Rows are points. Each copy is the shape, with its points in the same order, stretched, turned, moved and blurred by noise. Some copies are also mirrored. Which?

Shape, 7 rows:
[[-20   8]
 [ 24 -29]
 [-11   6]
 [-19 -29]
 [ 16 -11]
 [  4  49]
 [  3  -9]]
Copy 1:
[[-13  18]
 [ -3 -43]
 [ -7  12]
 [-39 -10]
 [  4 -25]
 [ 38  28]
 [ -6 -11]]
Copy 1 is: only turned
Copy 2:
[[ 13 -18]
 [-31  20]
 [  8 -13]
 [-30 -14]
 [ -8  16]
 [ 60  -4]
 [ -5   1]]
Copy 2 is: mirrored
Copy 3, 7 rows:
[[-19  10]
 [ -6 -41]
 [-15   4]
 [-40 -16]
 [ -1 -26]
 [ 27  17]
 [ -8 -14]]
Copy 3 is: only turned
Copy 4, 7 rows:
[[-18  -9]
 [ 33 -28]
 [-11  -8]
 [  0 -44]
 [ 18 -13]
 [-20  40]
 [  6 -17]]
Copy 4 is: only turned

Shape, 6 rows:
[[ 23   6 -19]
 [ 48 -31  46]
 [ -6   5  18]
 [-14  -5 -15]
 [  8   7 -31]
 [  9 -22  16]]
Copy 1:
[[ 25 -24   1]
 [ 33  60  -7]
 [  0   5  16]
 [ -9 -22   0]
 [  8 -42   6]
 [  1  19  -5]]
Copy 1 is: mirrored
Copy 2:
[[ 17 -37  13]
 [ 57  16 -11]
 [ -5  12   7]
 [-17 -15  -4]
 [  0 -39   8]
 [ 10   3 -15]]
Copy 2 is: mirrored
Copy 3, 6 rows:
[[ -5 -19 -25]
 [ 36 -27  46]
 [ -8  16   6]
 [-33   0   4]
 [-24 -15 -27]
 [ -5 -11  21]]
Copy 3 is: only turned

Shape, 7 rows:
[[-21 -16 -50  -8]
 [  9 -18  33  14]
 [-30 -28   0 -26]
 [  8 -15  -1  12]
 [-34  15  -6  -3]
 [ 39  -4 -14  27]
 [ 27  25  24   1]]
Copy 1, 7 rows:
[[  5 -15 -60 -16]
 [  1   9  27  17]
 [-17 -20 -12 -26]
 [ 11   4  -7  12]
 [-26  16 -23 -11]
 [ 39  18 -14  27]
 [ 15  46  14   2]]
Copy 1 is: only turned
Copy 2 (7 x 4):
[[ -2  17 -43  -9]
 [ 26 -17   3  10]
 [ -3 -11 -14 -36]
 [ 20  -3 -13   5]
 [  1  24   1 -21]
 [ 30   1 -21  40]
 [  4   2  27  30]]
Copy 2 is: mirrored
Copy 3 (7 x 4):
[[-46 -33 -18 -15]
 [ 14 -13  39  19]
 [ -1 -38  18 -31]
 [-10 -18  14  16]
 [-24   7  11 -33]
 [-17  -6  -4  47]
 [ 20  24   5  13]]
Copy 3 is: only turned
Copy 4, 7 rows:
[[  1  14 -46 -31]
 [-16 -26  10  50]
 [-35 -20 -19 -15]
 [  1 -10 -10  24]
 [-28  23  -3  -2]
 [ 32  -1  -6  41]
 [  8  -1  44  43]]
Copy 4 is: only turned

Shape, 14 rows:
[[ -3 -13   5  -8   7  17   3  13]
 [ 11  17 -32  -5  10  -8  -6  10]
 [  0 -11   0  60  -7   5  -1  -8]
 [ 12  -3   7  -6  -2 -10 -11  -9]
 [ 19 -10 -19  -7  11   0   0  11]
 [  4  26   3  -7 -14  -2   2  16]
 [  5 -12   9   0   1  -6  -5  17]
 [ -3 -13  -1  -2 -14   1  -3 -35]
 [ -1   5  -5  -3   6   9 -19  11]
 [  9  -6  11   0  -5  12  -2   8]
 [  5 -14 -30  -6  -9   2 -24   2]
 [ -3 -14  11  23  -6  -1   0  14]
 [ -4  -1 -27  -4   2 -10  -8 -22]
 [ -4  21  -9  -7  -1  -6  -1  12]]
Copy 1, 14 rows:
[[ -3 -19   3  -8   9   0 -18  15]
 [  2   3 -29   0  -4 -41   8  -1]
 [ 20 -15  -5  58  25   6  17  19]
 [  3  10   0  13 -16  -3 -10  -4]
 [ 13 -12 -21   1  -7 -24  -9   0]
 [ -2  13   2  -4 -17 -13   9  31]
 [ -4 -14   8  12  -9 -10 -14  15]
 [  6   4  -8  19  -1  26  -2 -16]
 [ -8   0  -9   3   7 -18 -13  12]
 [  7  -6  -2   4  -4   2 -15  21]
 [-12  -6 -33  21  -8 -12 -13  -2]
 [  0 -21  11  27   1  -3  -3  22]
 [ -7   7 -22  13   2  -6   9 -24]
 [ -8   7  -3  -5  -6 -22  12  14]]
Copy 1 is: only turned
Copy 2 (14 x 8):
[[-15 -21   4 -11 -12  11  11   2]
 [ -5  10 -20 -17   0 -16  20  26]
 [ 28  -1 -15  58 -17  14  21   4]
 [ 12   5 -14 -11   1   3 -14  -1]
 [  1 -13 -22 -22  -6  -5  19   8]
 [ -6  21  14 -11 -22  -9   4   6]
 [ 10 -18   0 -10 -15  -3   0   8]
 [ -7   3 -26  15   2  14 -25 -21]
 [-11   1  -4  -9  -4  11   6  27]
 [  0  -7   1  -7 -19  14   6  -2]
 [-12  -9 -42  -5 -12   5  -4  25]
 [ 13 -17   3  18 -25   2   8   5]
 [ -9   5 -33   7  13  -7  -9   5]
 [-10  13   6  -9  -8 -14   6  15]]
Copy 2 is: only turned
Copy 3, 14 rows:
[[-19   1  -4  -7 -11   8   9  12]
 [  7  18 -20   3  20   5  14   2]
 [-15 -21  20  47   4 -28 -10 -17]
 [ 19  -7  10  -5   0   1  -1   5]
 [ -4  -6 -16  -1   7  14  15   5]
 [ 11  19  -4  13  -7   1  12  21]
 [ -5  -8   2  -1  -2  -5  10  18]
 [ 15 -14   5   4 -19  -3 -20 -17]
 [ -7  12  -3   0  14  -1  -4  14]
 [-10  -4   4   7  -7  10   2  14]
 [  6  -7 -23   1  15   0 -10   8]
 [-12 -16   7  20  -7 -15   5  13]
 [ 16   2 -12   2   6 -10  -7 -17]
 [  6  21  -7   6  -1  -5  15  12]]
Copy 3 is: only turned

Shape:
[[  1   0  -3   5  11 -18  17 -35   6]
 [ 25 -10 -16  20 -10  21  20  -5  18]
 [-11 -20   9  15 -40 -36 -14 -15  22]
 [ 37 -23 -12  -1   0  -6  19   6  10]
 [  5 -57  19  -1  23 -11   7  21   5]
 [-10 -10   4  -8  20  -1  11 -13  22]
 [ 13 -43  12  -8   7   3  12 -12 -25]
 [-18  36  -2 -14 -13  21  27  11 -26]
 [ -7  16  18   3  35 -24  19  -2 -21]
 [-11   0  41 -16 -14  10   0  14  30]
 [ 36  13  10   6  14  23   1  10 -31]
 [-12 -32 -14 -20   7 -14   0  -1  10]
 [  1  -8  16   1  -6 -16  -1  11  -4]
 [ 15 -13 -32  18  -1  13  14 -11   4]]
Copy 1 (14 x 9):
[[  6 -18  -2   3  12  -1  34 -22   5]
 [ 39  -8   8 -15 -27  19  19  -3  23]
 [-27   7  26   6 -45 -29  30 -18   5]
 [ 36 -22  16  -3 -11  -7   7  15  15]
 [-18 -49  27  -4  -5  -8  -6  38  -3]
 [-13 -22   4 -11  12   7   5 -12  20]
 [  7 -33  26 -18   9  -4  19  17 -25]
 [ 11  48 -33 -20  22  17  24  19  -5]
 [ -7  -9 -20  28  36   7  22  15 -16]
 [-28  32  39 -10   0   7  -6   6  24]
 [ 44   8  10  14  20  25   0  14 -21]
 [-13 -29  -6 -19  -4 -25  -3   0   4]
 [ -5   7  14  13  -7 -12   5  14  -8]
 [ 35 -25 -13 -18 -21  12  18  -9   6]]
Copy 1 is: only turned
Copy 2, 14 rows:
[[ 16   7 -11  -1  11   4   1 -33  23]
 [  7  -5 -16  20 -20 -21  18 -14   4]
 [-19 -37 -27  -4 -39  36 -16 -19  22]
 [ 22 -15 -34  -9 -15 -27  16  -2  12]
 [ 29 -60  -9 -19   5  -8  20  33  21]
 [  2 -14   3   2  14   1  10  -2  33]
 [ 36 -33  -2 -32   4  -7  39  -5  -2]
 [-21  34   1  -1   9  22  36  25 -27]
 [ 37  16  -1 -10  29  12  -7  23   1]
 [-30 -12  25  -9 -24  13  22  36  36]
 [ 22  12  17 -28 -10 -24  14  25 -28]
 [ -9 -45 -24 -20  18   1  12  -1  10]
 [  3 -15 -11 -16 -10  10   1  19   6]
 [  9  -8 -23  12   0 -15  10 -33 -16]]
Copy 2 is: mirrored
Copy 3 (14 x 9):
[[ 20  -4 -15  11   6 -31   6 -22  -3]
 [ 32 -11  -6  15 -12  21  -8  -6  22]
 [-18 -18  19  14 -16 -30 -39 -21   6]
 [ 33 -32 -14   2   2  14 -11   3  -1]
 [-15 -40  -1  12  11  22  31  23 -12]
 [ -3   0 -21   4   3 -14  12 -11  16]
 [  0 -20  10  -6   7  18  15  -6 -34]
 [ 12  53  -6 -19 -33 -15  -6  10  -6]
 [ 12  24  -8   5  18 -35  27  14 -32]
 [-20   8  14 -19  -5 -10   2  16  34]
 [ 37  20  10 -15  28  16  -3  19 -10]
 [-20 -14 -29   4  -2   1  -6  -2  -9]
 [ -3   0  13  -2   5  -8  -9  13 -12]
 [ 27  -3 -15  24  -6  15 -12 -16   3]]
Copy 3 is: only turned

Shape:
[[ 40  -8  -4   0  15  -1   1 -34 -20 -28  36]
 [ 22  24 -14   8  12   2 -42  -5 -27 -14  21]
 [-10  19  16  -3  29  37  31 -44   2 -11  13]
 [ 30   5 -16   6 -23  -3 -20 -13  -5  22  -4]
 [-11  -6 -17 -26   8 -24   5  11   6  27   5]
 [-12  -2  28 -27  -9   1 -22  10  36  16 -14]
 [ -1 -10 -17 -24 -26 -13 -10  31   6  12  -3]
 [-21 -35 -24 -34 -10 -21 -44   8 -18  22 -28]
 [  7 -25 -24   5  16   1 -41  -9  -6  10  34]
 [ 22   0   5  25  12 -10 -19 -16 -25   1  29]
 [  1 -24  -5 -35   7 -32  35  35  -8  17 -26]
 [-35   4  44  -7 -13  34   8   2  16  15  -8]
 [-17  -4  18   0   2  40  18   8  24  -3  -2]
 [ -9 -17 -24 -20 -25 -24 -34 -10 -19  11  30]
 [-24 -15 -13  -1 -11 -26 -12   6  17  -1 -10]]
Copy 1, 15 rows:
[[ 25  48  -6  -4  38   2   0 -18   4 -29 -29]
 [ 20  39 -10 -16   8  20   0   5 -15  22 -32]
 [-38  14   1  10  41  11   7 -12  33 -11 -28]
 [ 28  -2  -4  20  -4  33  -9 -22 -25   5  -5]
 [  6 -30  33 -15 -13   4 -21 -15 -37 -12  -4]
 [  6 -56  -6 -15 -28  -7 -18 -12   4   6  -6]
 [ 20 -34   7 -13 -27  16 -10  -4 -31 -14  20]
 [ 21 -40  12 -12 -48   6  19 -10 -60  -2 -15]
 [ 34  -3   0 -17  33   2  15   1 -30   8 -25]
 [ 40  31  17  -3  21  -4   2 -13  -2  11 -16]
 [ 14 -39  55 -18 -38   6 -17 -18 -20 -44   1]
 [-22 -45   3  -6 -10   0   9 -12  35   6  14]
 [-11 -32   1  -3  16   8  11   5  32 -22   6]
 [ 22  -6   0 -14 -13   0   8 -20 -54   3   9]
 [  5 -25  12   8 -28 -13  -3   5 -32  -4   2]]
Copy 1 is: mirrored
Copy 2:
[[ 22   6 -17 -14   9  36  -5  31 -11   0  18]
 [-13   7   1  -4   0  24 -20  38 -20  19 -13]
 [-18  50  -2   0  21  21  22 -15  -4 -30  36]
 [  9   2  17 -12 -21   6 -16   2 -13  34   2]
 [ 16 -28   8 -19  16   6  11 -26  -7  23 -34]
 [-19   4   8 -14   0 -13 -17 -35  19   1 -16]
 [ 14 -20   9  -8 -15  -5   9 -11  10  15 -38]
 [ 12 -40  31  16  -7   2 -26 -29 -29   8 -49]
 [ -6 -31 -13 -21 -11  31 -21   5 -39  14  -8]
 [ -5 -13  -1 -17  13  16 -13  32 -25  16   9]
 [ 29 -44  33  -6  23  14  30 -14  30  10 -41]
 [-41  26  14 -12  -1 -31  17 -28  18 -41  15]
 [-29  17  -1  -4 -13   0  30 -20  26 -35  13]
 [ 22 -23  -4 -14  -2  -8 -11   3 -43  16 -26]
 [ -1 -24 -11  13   4 -17  -1 -18  -3  14 -23]]
Copy 2 is: only turned

Shape (15 x 12):
[[ 20 -17  -9 -21  -2  28  -9   6 -20 -21  -2 -10]
 [ -5 -12 -43  17 -14 -26  11  24  19  -6  -3  42]
 [  8  13   7  18 -13 -28  30   6  -7 -24  -3 -11]
 [ 16   8 -19  -6 -21  28  -9   0  14   9  -3  24]
 [ 12 -13 -34  22 -22   4   7 -13 -23 -16   4  -7]
 [-31 -16 -18  10 -13  19   5 -23  -4  -7  -2  -7]
 [ -9  21 -41  -9 -24 -15   4  11   5  12 -19  -6]
 [  8  -3  -4 -17 -31 -26  30 -10  11 -12  -9  -9]
 [  9  38 -26 -32 -31  -3 -19 -15   8 -28  -7  14]
 [ -5  -6  15   3  21 -12 -17 -14 -16  11  35  13]
 [-14  14  -6   8 -19  10  11  37 -18  12 -14  20]
 [  3  28 -11 -39 -10  30 -22  27 -37  18  31  44]
 [ -4  18 -22  -1  16  12  22   3 -31   0  27   9]
 [ 12 -10  -4 -14  -1  -6  24   8 -37  14 -14  25]
 [ 21  -8  -7  20  21 -29  18 -11  -5 -24   0  28]]
Copy 1:
[[ 18  26  -5  -1   8  32  -8 -12  -1   1  -6  23]
 [ 14  -3 -26   3  27 -27  30   9  -4 -34  21  -2]
 [ 25   6  22  -9   3   4   8 -18   7 -34   3 -36]
 [ -1  -2 -20 -12   4  -1   9  10 -16 -14 -23  29]
 [ 32  17  -2  20   1  15  23  -1   8 -18 -11   7]
 [ 12  -4  -2  16 -22  -5  13 -15   9  -8   0  25]
 [ 17   9 -21  -8  12 -29  -2   1  14 -11 -17  -9]
 [ 48  -6  16 -15   7 -11   1  -4   8  -7   1 -13]
 [ 41  -5 -39  -7  -8  -4 -17 -16 -24 -19 -17  10]
 [-20 -10   2  22  -7  20  -6   4 -16  -5   5 -11]
 [-22  31  -2  -8   4 -20   6  -5  -9 -17 -20 -13]
 [-31  39 -37  -7  -9  14 -17  12 -45   3 -16 -10]
 [ -8  20 -17  -4 -11  25  17  -1   1  -5  -2 -25]
 [  5  23   4   1  18   5  20  -4 -24  19  -6 -20]
 [ 15 -13  -6  12  23  24  39 -14 -11 -31  14 -12]]
Copy 1 is: mirrored
Copy 2:
[[-14 -45 -14 -15  10  16  -1  13   2   2  12  21]
 [-14  -7 -13  -8 -10   7  10   9  -9  42 -60  12]
 [-33   9  11   4 -38   4  16  20  -8   0   4  -5]
 [ 11 -13 -39   7 -12  22  -3  -6  -6  26  -6  24]
 [-35 -34 -21   0 -27 -24   9  14  -2  27   1  13]
 [-28 -12  -8  26   8 -19   0  -8  20  36  -1  18]
 [-39   3  -8   0 -16  26  18 -31 -18  32 -12   8]
 [-13   6  20   1 -44  12  32 -14  16  -2  -7  16]
 [-33  10 -36 -12 -37  30  -4 -29   8  -7 -13  32]
 [ 16  17   0 -29  20 -26 -14  11 -16  10  -6   1]
 [-15 -13  -3  12  -1  29  -9   9 -39  45  -5  18]
 [  4  -3 -28 -35  23  34 -27  -2 -56  23   2  50]
 [-22  -5 -18   0  17 -11   7  16 -48   5   5  27]
 [  9 -30  25  -3  -1  -2   4   2 -38   3 -16  25]
 [  2 -10  -3  -2 -16 -24   2  30  -9 -14 -37  -2]]
Copy 2 is: only turned

Shape (17 x 12):
[[-13  25   7   8 -11 -26 -18 -16 -16   7  17  24]
 [ 49  19  21 -15  21  18 -16  -3   3 -12  -3   9]
 [ 50  13  -6 -16  -6   5  16   3   7   2  -5  19]
 [ 13 -35  -1   2 -23   5  -7  -3  17   7 -33 -20]
 [ 37  14   9 -25   5  17 -13  27  13  -3   5  15]
 [-29  18 -15  19   9 -20 -15 -19  20  -7  15  26]
 [ 25 -30 -10  -2   1 -27  -8  -6  14  21 -11 -37]
 [-19  26   2 -10   6 -22  -9 -20   4   2  -8   3]
 [ 11 -25 -12   9   3   6   3   2   2  38 -21 -38]
 [  7 -45  -6 -16   0 -17   3   7  13  17  -7 -31]
 [ 38  19  -7 -17  -9  23   0  -9  21  -7  16 -12]
 [-33  23  14  -3  -4 -19   4 -19  -4 -10  13   8]
 [ -2 -10 -10  12 -10 -14  -7  19   3  10  -8 -34]
 [-11   7   8  -8  -8  -6 -26 -20  -1  16  20  14]
 [  9 -16 -26  -7 -10 -11 -18  -4  -9  -5 -13 -23]
 [-20   4   1  17   6 -11   1 -23 -13 -17  24  15]
 [ 21 -29   7  14 -18 -23  -7   5  18  15 -14 -42]]
Copy 1:
[[-17  -5 -29  19 -18  10  34  12 -17   2   0  29]
 [ -5   4  22  27   0  -9  -9 -21  -3  -3  22  19]
 [ 16   2   0   6 -25  -8   0 -31  -2  -1  22   6]
 [ 27 -16  -3  -1  -1 -38   6  -6  15  24 -15 -24]
 [ 17   9   3   5  -8 -10 -16 -11   3 -11  16  23]
 [-27   5 -16  -3 -27  -4  44  10  12  23  16  32]
 [ 15   5 -23   1  14 -47  15 -30   3  36  -1 -22]
 [-13  21 -13  10 -20 -13  36   4  -6  11  -5  12]
 [ 38   3  -2   2  15 -33  22  -6 -11  33   7 -27]
 [ 20   2 -24 -17  19 -48  13 -16   6  14   0 -34]
 [  9   6  -8   7 -22 -15 -28 -16  -4  21  26  -2]
 [-25  10 -18  14 -22  -3  35  23   1  -3   4   1]
 [ 24  11 -26   4  11 -14  13   5  10  27  -3 -14]
 [-10 -12 -26   4 -11 -11  15  13 -23   8   3  21]
 [ 10   1 -15  -3   7  -2   5 -18  -3  35 -15 -11]
 [-34  -9 -15   8  -9  12  37  15   2  10  16   5]
 [ 22  -5 -27  13  12 -51  10 -13  19  29  -6 -27]]
Copy 1 is: only turned
Copy 2 (17 x 12):
[[ -8 -24  -8 -12  11 -16   7  -2  32  23  -2 -30]
 [ 26 -27  28  39 -16   1   4 -24  29 -16 -10   5]
 [-11 -23  12  51 -23   9  25  -3  16 -12  -6  10]
 [-14  19  26   3 -11  38 -19  13  -3 -27  18  10]
 [ 14 -19  20  37 -10   1  17  -7  20 -35 -32  -6]
 [  3 -11 -31  -5  27   3 -20 -11  30  34 -32 -12]
 [ 11   8  15  -1 -35  54   7   5 -12 -15  14 -12]
 [-12   7   1 -11   2  -3   0 -29  17  19 -14 -13]
 [ 11  25  20  11   5  49  13   0 -17 -21  28  -3]
 [ 11   8   9 -13 -23  40  15   7 -28 -32   2   6]
 [  8   2  -9  43 -32  11   0 -17  28 -29   6  -5]
 [ -4   2 -23 -22   7 -26   6 -14  21  21 -11  -1]
 [ 14  31   7   3 -10  22   0  17 -11  -9   2 -19]
 [ -6 -21  -5 -18  13   0   3 -12  29  -9   2 -27]
 [ -6   6  12  14 -23  17 -14  -8 -23 -10   8 -20]
 [ 16 -21 -29  -8  15 -19  -7  -5  11  27   0   6]
 [ 12  23  19  -7 -34  47  -2  31   3 -17  19  -7]]
Copy 2 is: mirrored
Copy 3 (17 x 12):
[[ -6 -10  25  16 -22  -9 -35  20 -36  22  12 -10]
 [ 14  16  28  34 -52  41 -20 -37  -5  10  25  -2]
 [ 29  38  26  19 -12  10 -10 -15  -7   5   7  11]
 [ 20   2 -39  13   1  -5   8 -15  41  -5 -18   8]
 [ 11  45  17  19 -41  34 -16 -21 -13  -9  16   0]
 [ -6 -29  14 -24 -22 -27 -26  12 -51   5  17  20]
 [ 21  -3 -10  16 -12 -11  15  30  59   4   5  26]
 [ -1 -10  24  -2 -39 -17 -13   8 -16   6 -16  -8]
 [  3   4 -23  24  -1   5  37   1  58  15  -9  30]
 [ 15   3  -6   2   6   1  19  25  59 -13 -11  15]
 [ 40  11   1  15 -42  21   7  -9  -8   6  13 -13]
 [ -4 -21  31  -3 -18 -18 -13  13 -33   7  -3 -40]
 [ -3   3 -21  30  -9 -21  21  20  26  -9   2   3]
 [  5  -9   9  -3 -35  19 -27  15 -17  22   1  -6]
 [ 10 -17  -9  33 -21 -10  11  14  17 -13 -20  20]
 [ -7 -46  29   9   3  -4 -14   6 -33  12  16  -5]
 [ 19   3 -33  27  -2 -23  13  23  60   1  18  -1]]
Copy 3 is: mirrored
Copy 4:
[[-31 -21  -8  -8  -7 -22   5  10 -14   5 -29   5]
 [ 40   1 -12 -23  15  -8 -14  11 -26 -20   8 -31]
 [ 42   9 -17 -20  20 -16  31  -3   0   6   6 -11]
 [ 12   8   6  17  -3  11  -2 -31  39  -2  -8  -5]
 [ 50  -9 -10 -27  10 -23  -3  17  -4   0  25 -28]
 [-24  -7 -16   4 -42   0  11  16 -10 -26  -6  12]
 [-29   8  15  -1   2   6  13 -35  28  -9  -4 -23]
 [-13   7  13  -1 -27 -10  13  14 -13  -7 -19  -1]
 [-24  20  11   3  14  10  -9 -16  44  -3   0  -4]
 [-20  -2  28   0   5  -1   7 -32  33  -4  14  -3]
 [ 37  21 -18 -45 -19 -13   0  -3  -7  -3   9 -16]
 [-20  -5  12  -7 -27 -10   4   9 -27   8  -8  19]
 [-26   1  12  -3 -11  11   1 -11  25  16   6  -8]
 [-17 -15  -4 -14 -10 -30 -16   7   0 -13 -21   0]
 [-13  -5  11 -16 -13  19  10 -14  24  -6 -20  -9]
 [-36 -15  -4 -10 -14   7  -3   1 -25 -11  -8  27]
 [-24   5   8  10  -2   5   4 -41  28  13   3 -22]]
Copy 4 is: only turned

Shape, 17 rows:
[[-20   4  23 -11  16  -3 -28 -41 -23 -29  36 -18]
 [  8   2  19  30 -21   8 -25   8 -18 -10  12  -6]
 [-22   5   1  -3   6   2   2 -15  -5 -18 -30  -2]
 [  5  -8 -27  13   5 -28  -1  -5  -6  -5   4  -3]
 [ 20  -3 -20  11  -9   0 -12 -21 -10  -1 -28  -7]
 [  5   2  10 -14 -27   9 -11  13 -20   1 -14 -19]
 [ -2 -11  -3 -36   7  22  -7   1  22 -13  -3  -2]
 [  8 -24  -2  13  22  11   7  -2 -11  -9 -14 -17]
 [ 11  18 -46  -4  12  -6  19 -14 -11 -16   3 -14]
 [ -6  -2 -10  -9  13  -9 -19   7 -17  -8   3  12]
 [ -3 -23  17  -6  15   3  27   8 -29  30   7  -1]
 [-18   2   3   5   3 -19   5  -3  16 -11  20  -8]
 [ 19  28   2  29  14  -2 -23   3 -20 -11 -20 -11]
 [  2   7 -22   9   8  17  -8  -6   4 -11  -6 -29]
 [ -1   3 -13 -13  -2   6 -24  -7  27  -2  22  -3]
 [ 22 -15  33 -11  15  -7   5  24 -17  11  30   1]
 [ 15   7   1  12  13   5   0  -5 -25 -13   5   4]]
Copy 1 (17 x 12):
[[-15 -33  -3  37   4  33 -12 -17  38 -60   5  -2]
 [ -3 -21 -26 -19 -21  22  18 -25   7 -11  -3  35]
 [-21  -2  18  22 -12  21   8  11  -4  -6  30 -11]
 [-14  15  25   7 -11  26   2  -5 -17 -23 -27  -3]
 [-35  -3  31 -10  -5  17  18   2  -5  -3  -7   5]
 [  1 -38   0 -11  -8   7   9  -1 -18  10  -1  38]
 [ -6  -8  -2  14   5 -31 -14   6  -5  -3   5  -9]
 [  0  19  15   2   9   8  -2  -6   7  11   8  31]
 [  6  10  54  18  -5  -3  19  -5   9 -23 -24 -13]
 [-13  -7   0  26   5  14   9  -2 -22 -23 -22   7]
 [ 30  10   2   9  27  37 -21 -10  -7  37 -22  37]
 [  7   9  -1   9 -21  22 -13 -10  -3 -24   2 -21]
 [  0  -2   2 -14   7  17  50  -7  -1 -17   7  21]
 [ -1   3  27  -3  -1 -12  11 -23   5 -12  11   1]
 [-11 -10  -2   2  -2 -14  -9 -21  -5 -29 -13 -28]
 [ 41  -4 -34  -6  25  15  -9   0  -4  10 -35  46]
 [  5   0   2   7   4  16  24  -6  16 -10 -15  18]]
Copy 1 is: mirrored
Copy 2 (17 x 12):
[[ 13   8  13 -17 -23  18  36 -31 -44  10 -21   0]
 [  4  21   0   5  -5 -13  25 -29 -16 -13  17 -24]
 [-12  12   4 -15 -17  11  -3  12   1 -22 -10  17]
 [ 10  17  39   6 -25  -3  27   8  -8  -4 -13 -12]
 [-12  22  21  -5 -40   2   1  11  -3  -2   3 -21]
 [  1   7  -7  10 -11   9 -22  -8   4  -8  18  -7]
 [  8 -16 -10  -9 -17  -4  -9   2  17  -9 -23   0]
 [  7   8  24  -9 -32 -16  -7   4  -8 -18   2  10]
 [  5  -4  21 -18 -29  -6  37  31 -17   1  13 -10]
 [  4  15   2  12 -22  -2  17   7  -9   0 -12   8]
 [ -4   3  27  11  -1 -10 -27  -6   1  10   5  36]
 [ 11   2  26   1   1   2  21 -11  -2 -15 -21   0]
 [-19  15   5  12 -22 -15  24   9 -38 -27   9 -20]
 [ -6 -13  12 -12 -39  -8  22   1 -15 -20  15 -10]
 [  5 -14   0   1 -20  -6  23 -14   2   1 -19 -18]
 [ 18   4  14  20   8 -30 -15 -13 -18  11 -12   6]
 [ -4  19  10  -6 -13 -18  22   6 -25  -7   4  -3]]
Copy 2 is: mirrored
